Rows are points. Each copy is the shape, with its points in the same order, turned, moved and blurred by noise. Some copies are also mirrored. Which?

Shape, 8 rows:
[[-0.2 -3.8]
 [-1.5  4.2]
 [ 1.1  0.3]
 [ 0.2  3.1]
 [-7.6 -0.5]
 [-0.8  4.8]
 [-1.0  4.5]
 [ 0.1  3.7]]
Copy 1 (8 x 2):
[[-3.4  3.7]
 [ 2.0 -1.5]
 [-2.0 -0.6]
 [ 0.2 -2.1]
 [ 4.4  5.4]
 [ 2.1 -2.8]
 [ 2.1 -2.2]
 [ 0.3 -1.9]]
Copy 1 is: only turned
Copy 2:
[[ 4.3 -0.7]
 [-2.4  3.0]
 [ 0.1 -0.4]
 [-2.1  1.2]
 [ 4.1  7.5]
 [-3.7  2.5]
 [-2.9  2.8]
 [-2.2  1.4]]
Copy 2 is: mirrored

Shape (10 x 4):
[[ 0.8  2.1  1.3 -3.7]
 [ 3.3  3.4  0.0  1.3]
 [ 2.0 -0.1  4.5 -2.7]
 [ 1.9  4.7  2.2 -1.0]
 [ 2.1 -0.5  2.2 -1.6]
 [-1.5 -2.4 -5.7  6.9]
 [-2.9 -2.2 -0.4  6.2]
 [ 2.0 -0.5  1.8 -0.8]
 [ 5.1  1.7 -1.1 -0.4]
 [-5.5 -1.3 -0.7  2.2]]
Copy 1:
[[-1.6 -4.0  0.1 -0.7]
 [-3.1 -3.6 -0.5  4.8]
 [-4.4 -2.8 -1.4 -1.9]
 [-2.4 -5.0 -2.4  2.5]
 [-3.6 -1.8  0.0 -0.1]
 [ 1.3  6.2  0.9  7.6]
 [ 0.0  5.6 -3.4  4.2]
 [-3.7 -1.3 -0.5  0.7]
 [-4.2 -3.5  2.2  3.7]
 [ 3.7  3.5 -2.8  1.1]]
Copy 1 is: mirrored
Copy 2, 10 rows:
[[ 1.6  3.2  1.2 -1.8]
 [-0.5 -1.5 -2.4 -3.4]
 [ 2.6  4.5 -1.5 -1.1]
 [-1.6  1.7 -0.7 -4.3]
 [ 1.2  2.5 -1.6  0.0]
 [-3.8 -7.4 -0.8  4.7]
 [-5.9 -1.9 -1.8  4.7]
 [ 0.8  1.9 -1.9  0.3]
 [ 1.8 -1.3 -2.5 -3.2]
 [-3.9  0.5  2.4  4.9]]
Copy 2 is: only turned
Copy 3:
[[-4.5 -3.4 -1.1 -0.2]
 [-3.9  2.3 -0.4 -2.4]
 [-4.2 -4.7  1.6 -3.4]
 [-6.2 -0.3  0.5 -1.2]
 [-2.7 -2.8  0.4 -3.2]
 [ 6.5  4.7  0.8 -0.1]
 [ 4.2  1.5  4.6 -0.2]
 [-2.2 -2.3  0.8 -3.2]
 [-2.9  1.2 -2.4 -3.9]
 [ 2.7 -0.8  2.8  3.3]]
Copy 3 is: only turned

Shape, 12 rows:
[[-1.7  3.5 -1.8 -2.6  4.8 -1.4]
 [ 2.3  0.3  1.7 -1.3  4.9  1.9]
 [-2.1 -2.1  2.0  0.1  2.7 -0.9]
 [ 2.8  2.1  2.0 -0.4  5.2  4.2]
 [ 6.0  1.8  0.0 -4.5 -1.0 -1.2]
 [-1.8 -2.8 -3.0  0.5 -0.9  1.7]
 [ 5.4  1.5 -2.4 -3.6  4.8 -1.2]
 [-1.7 -1.6  1.5 -4.0 -3.4  1.6]
 [-2.3  0.1 -4.9 -0.6 -5.4  2.6]
 [ 3.9 -0.2 -0.1 -5.4  1.6  5.7]
 [ 4.7 -4.2 -4.6 -0.9  3.3  1.3]
 [ 0.3 -4.4  3.0  0.3  0.5  1.8]]
Copy 1, 12 rows:
[[ 4.8 -2.1 -0.9 -3.8  3.2  1.9]
 [ 4.6  1.1  1.4  2.3  2.0  2.7]
 [ 1.2 -4.8 -0.8  2.5  1.1  2.3]
 [ 6.4  1.7  3.3  2.8  2.7  1.6]
 [ 0.3  5.9 -1.5 -2.3 -0.1  3.9]
 [ 0.0 -1.2 -4.3  2.3 -0.1 -2.2]
 [ 6.2  3.3 -2.5 -1.9  0.4  4.8]
 [-3.5  0.9 -1.6  1.7  3.7  0.7]
 [-3.0  0.7 -4.0 -0.5  0.8 -5.6]
 [ 2.7  5.2 -1.4  2.8  5.1  1.6]
 [ 6.1  3.0 -5.9  2.9 -1.8  1.6]
 [-0.6 -0.8 -0.8  5.6  0.0  2.5]]
Copy 1 is: only turned
Copy 2 (12 x 6):
[[-3.2 -2.2  4.0  1.3 -0.1  3.2]
 [-1.8  0.5  3.5 -4.5 -1.1  3.0]
 [-2.5 -1.3  1.0 -2.3  0.4 -2.0]
 [ 0.0 -0.3  3.2 -5.3 -3.9  4.4]
 [ 1.5  3.9  7.7 -2.3  3.2  2.8]
 [ 1.0  2.3 -1.4  1.0  0.4 -0.8]
 [-1.0  2.2  5.0 -2.7  3.6  6.3]
 [-0.1  4.4  3.7  0.5 -1.2 -4.3]
 [ 3.2  4.5  0.1  5.4 -1.0 -1.8]
 [-1.3  6.8  4.3 -3.4 -2.7  3.3]
 [-0.2  4.7 -1.2 -2.9  3.9  4.5]
 [ 0.2  1.8  0.0 -4.7 -0.3 -2.6]]
Copy 2 is: only turned
Copy 3 (12 x 6):
[[ 5.9  0.8  1.8  2.8  0.1  1.8]
 [ 0.0  2.0  0.6  4.4  0.2 -2.1]
 [-1.6  2.0  0.4  2.5 -1.7  3.4]
 [ 0.4  1.7 -0.6  5.2  2.4 -3.5]
 [ 1.8  0.0  3.6 -1.6 -3.2 -5.7]
 [-2.4 -3.8  1.1  0.0  0.6  2.7]
 [ 3.6 -0.9  2.7  4.0 -3.1 -3.9]
 [-3.2  0.7  4.9 -2.9  1.0  1.2]
 [-1.3 -5.9  2.2 -4.4  2.9  2.1]
 [-1.2 -0.2  5.3  2.9  2.1 -4.8]
 [-1.6 -5.2  2.5  5.0 -3.6 -2.3]
 [-5.5  1.3  0.6  1.9 -1.2  0.6]]
Copy 3 is: mirrored

Shape, 14 rows:
[[ 1.5 -1.8 -6.0  0.3  0.3 -2.2  1.9 -6.5]
 [-2.1  2.3 -0.2 -2.6 -0.4  0.9 -3.4  1.8]
 [ 1.4  3.0 -3.4 -2.5 -0.1 -0.1 -1.7 -3.4]
 [ 1.0 -0.5  0.1  1.6  5.0  2.0 -0.6 -0.5]
 [ 5.7 -2.5 -3.7  1.7  0.2 -2.5  2.5 -2.9]
 [-2.0 -1.4  0.7 -2.3  5.5  5.5 -0.1  1.4]
 [-0.9 -0.2  0.2 -0.8  3.7  0.8 -2.9  2.7]
 [-2.1 -4.1  1.2 -0.6  1.7  1.5  1.1  1.3]
 [ 4.3 -1.7 -7.9  4.7  2.1 -2.8  3.9 -2.3]
 [-0.9  1.2 -0.7  0.3  0.5  3.9 -4.8 -3.0]
 [-0.7 -3.4  0.6  1.2  7.1 -0.8 -1.0 -1.0]
 [-0.5  5.7 -0.9 -4.9 -0.4  1.4 -2.3 -4.5]
 [-4.6  1.9 -0.4 -2.0  2.3  2.3 -2.9  0.8]
 [-2.3  6.5  0.5 -1.3 -2.1  1.0 -0.5 -4.0]]
Copy 1:
[[ 0.3 -3.1 -0.1 -0.1  2.4 -6.7 -3.4 -7.1]
 [ 0.4  1.5 -3.0 -3.0 -0.4  1.7  0.9 -0.5]
 [ 1.2 -0.9 -2.2 -3.7  2.2 -1.4 -2.8 -4.6]
 [ 3.7  1.6 -2.2  1.8  4.0 -1.5 -0.7  0.1]
 [ 4.9 -2.5  1.3  0.6  0.0 -6.2 -4.4 -3.6]
 [ 2.2  5.8 -4.9  0.8  4.8 -2.4  1.4  1.3]
 [ 3.7  2.3 -3.2  0.9  1.6  1.4  1.8 -0.8]
 [ 0.2  4.1 -1.4  2.6 -0.4 -3.5  1.5  0.4]
 [ 3.9 -8.2 -0.4  1.8  1.5 -8.3 -3.6 -2.9]
 [-0.2  2.0 -5.4  1.2  1.7  2.7 -3.8 -2.8]
 [ 4.2  1.5 -1.6  4.8  4.0 -2.3  1.8 -1.9]
 [-0.8  1.3 -1.5 -6.1  4.2  3.0 -2.5 -4.1]
 [-0.5  2.3 -4.6 -1.4  2.0  2.1  1.8 -0.4]
 [-3.3 -0.5 -0.2 -3.9  3.7  2.2 -2.5 -1.4]]
Copy 1 is: only turned
Copy 2 (14 x 8):
[[ 0.2 -6.7 -5.7 -0.5 -1.1  4.5  3.4 -1.1]
 [ 6.0  0.6 -1.6  0.1  0.4 -3.2  0.4  0.6]
 [ 4.2 -2.3 -3.6 -1.1 -3.6  0.5  3.1 -0.6]
 [ 2.5 -6.4  0.1 -0.4 -1.0 -2.1 -0.2  4.0]
 [-1.6 -6.6  0.0 -1.4 -1.2  4.8  2.2 -1.5]
 [ 3.0 -4.6 -0.6  2.3  1.2 -6.6  2.2  5.0]
 [ 4.5 -3.6  0.2 -0.5  1.3 -4.6 -1.0  1.5]
 [ 0.3 -3.7 -0.8  2.9  3.4 -2.6 -0.3  2.7]
 [-0.8 -9.1 -1.1 -5.1  1.3  5.8  3.9 -0.1]
 [ 7.6 -3.7 -2.3  2.8 -2.3 -0.3  0.3  2.7]
 [ 0.8 -8.7 -2.0  0.1  1.0 -3.7 -2.6  2.3]
 [ 5.2  0.5 -5.3  0.2 -5.9 -1.6  2.7  1.2]
 [ 6.1 -1.4 -3.5  0.4  1.2 -4.7  0.5  3.4]
 [ 4.8  2.0 -5.4 -0.9 -4.1  0.8  0.6  3.9]]
Copy 2 is: only turned
Copy 3:
[[ 1.6 -5.0  6.0  6.5  2.2  0.1  1.3 -0.6]
 [-1.1  2.5  2.8 -2.0 -2.7 -1.1 -1.3  1.9]
 [ 0.1 -2.5  4.0  1.9 -0.2 -3.8 -2.0  0.8]
 [-3.0  0.3 -2.0  4.1  0.0 -0.1  1.5  1.1]
 [ 2.3 -1.7  2.7  6.8  2.9 -1.2  2.0 -4.5]
 [-1.6  1.8 -3.2  3.4 -4.4  1.9  0.4  4.4]
 [-3.1  3.8  0.3  1.7 -1.7 -0.3  0.2  1.6]
 [ 0.0  2.1  0.0  2.6 -2.5  4.9  1.4  0.3]
 [ 2.5 -1.6  3.5  8.2  6.1 -1.7  5.2 -0.8]
 [-3.5 -2.5  1.0 -0.9 -3.6 -2.5  1.6  1.1]
 [-5.4  1.2 -0.1  5.7  0.2  3.4  1.7  0.8]
 [-0.3 -4.0  2.8 -0.8 -2.5 -3.4 -5.3  2.1]
 [-2.5  1.2  1.1 -1.0 -2.8  0.1 -0.7  4.9]
 [ 0.3 -4.2  1.9 -3.7  0.3 -1.1 -3.1  1.9]]
Copy 3 is: only turned

Shape, 14 rows:
[[ 4.8  3.8 -0.3  2.9 -2.4  1.8  1.0 -0.6  5.7  4.0  0.9]
 [ 1.7  0.9  0.1 -0.4 -2.9  0.4  0.7  4.9 -4.3 -4.7 -0.8]
 [ 1.5 -2.9 -2.9  1.1 -2.1  4.3  4.9  6.1  0.9 -2.9 -1.4]
 [ 1.3 -0.2  1.7  2.2 -0.4  3.9  6.3  4.5  0.4  3.0  2.1]
 [-1.6  1.9  5.0 -1.5  1.4  1.7 -2.7  8.6 -2.3  2.0 -3.1]
 [-0.6  0.1 -2.3 -2.8  1.4 -0.9  6.4  2.5 -1.7  1.1  2.4]
 [-0.2 -0.3 -1.3  1.7  2.3  2.1  1.3  3.4 -1.3  1.9 -1.9]
 [ 1.8 -0.1  3.9 -0.3  6.0 -0.2  0.7  3.7 -0.6 -3.2 -0.8]
 [-2.9  1.3 -1.9 -0.7  5.1  4.9  2.7  1.7 -2.0 -2.3  4.1]
 [-4.6 -2.7 -3.6 -4.6  2.0  2.7  5.6  2.0  6.4 -0.9  8.3]
 [ 2.6  2.2 -0.5 -5.7  1.3 -2.6 -0.4  1.9 -1.0 -1.2 -0.3]
 [ 1.0 -2.4  0.4  0.8  0.2 -2.3 -1.9 -1.8 -1.0 -4.4  1.1]
 [ 1.4  0.2  0.6 -1.6  0.7  4.6  1.6 -5.7  0.8  1.1  0.8]
 [ 0.4  4.1  3.0  0.5 -2.0 -2.5 -0.4  2.3 -2.4 -3.3 -6.8]]
Copy 1, 14 rows:
[[-0.3  2.0  3.6 -1.8  4.4 -4.5  2.6  3.6  1.7 -0.5 -0.9]
 [-2.0 -6.2 -0.2 -0.6 -4.8 -0.1  0.9 -1.8 -1.9  2.1 -0.7]
 [ 1.8 -5.0 -0.3 -2.1 -3.8 -2.3  2.6 -0.6 -0.3 -5.4  2.7]
 [-1.2  1.7  0.7 -2.3 -1.4 -1.7  4.8  1.0 -4.3 -2.8  3.0]
 [ 2.0  2.8 -0.3 -1.4 -8.9 -1.4  1.0 -0.8 -2.1  5.1 -0.6]
 [ 1.3 -1.9 -2.0  2.3  2.0  0.1  3.1 -1.7 -6.5 -0.4  1.9]
 [ 2.7  0.7 -0.6 -2.6 -0.8 -0.4 -0.7 -2.3 -1.7  0.2  2.1]
 [ 0.5  1.7  0.3  0.2 -4.0  4.5  0.2 -3.2 -3.0 -0.5 -4.0]
 [-1.6  0.6 -2.7  0.6 -1.3 -2.5 -3.7 -3.1 -6.9 -3.8 -0.4]
 [ 0.1  1.4 -3.1  9.1  1.2 -3.8  0.9 -1.2 -4.0 -9.2  2.5]
 [ 2.5 -2.6  1.7  3.8 -0.2  0.5  0.5 -1.8 -3.4  3.6 -4.0]
 [-2.5 -2.8  1.7  2.6  0.5  4.6 -2.5 -2.4  1.8  0.0 -0.6]
 [-0.6  0.4  5.3  0.0  3.1 -0.8 -3.5  2.6 -4.2 -2.6  0.4]
 [ 1.0 -3.1 -1.6 -2.8 -3.7  3.3 -0.6  2.6  0.4  5.7 -3.5]]
Copy 1 is: only turned
Copy 2 (14 x 11):
[[ 1.8 -4.2 -1.6  4.3 -0.1 -1.6 -3.6  0.1 -1.3 -3.4  7.1]
 [ 0.6  2.5 -2.6 -6.1 -0.9 -2.3 -0.8 -3.8 -1.6 -3.8 -0.7]
 [ 3.2  4.5  2.0 -3.0 -3.7 -6.2 -3.0 -2.2 -4.4 -3.4  3.3]
 [ 1.5  0.7  4.4 -1.1 -3.9 -2.7 -7.2 -2.2  1.0 -3.4  4.8]
 [ 4.8  4.1 -2.6 -0.8 -3.1  3.0 -3.6 -7.2  3.6 -1.7 -1.2]
 [-2.2  3.7  1.2 -1.6 -2.3 -5.5 -4.7  1.1  1.5  1.0  0.6]
 [ 5.1  2.6  0.8 -0.6 -2.2 -2.4 -1.3 -1.0  2.3 -0.9  1.1]
 [-0.1  5.4 -0.4 -1.0 -1.8 -1.9  0.8 -5.2  5.4 -4.3  3.0]
 [-1.2  2.1  3.2  1.1 -6.4 -4.8  0.6 -1.2  2.8 -3.0 -2.7]
 [-6.2  4.9  4.2  5.2 -8.5 -4.4 -2.4  0.9 -3.6  1.6  1.7]
 [-2.6  4.2 -6.0 -0.1  0.3 -2.5 -1.5 -1.3  2.3 -1.2  0.5]
 [-2.1  3.0 -1.1 -2.8 -0.4  0.5  4.7  0.3 -0.3 -2.4  2.6]
 [-0.8  1.2  0.8  3.2 -1.0 -0.5 -1.2  5.3  1.2 -6.9  1.7]
 [ 2.5  2.7 -3.0 -2.7  5.9  0.3 -0.5 -5.3  0.8 -3.7 -0.4]]
Copy 2 is: only turned
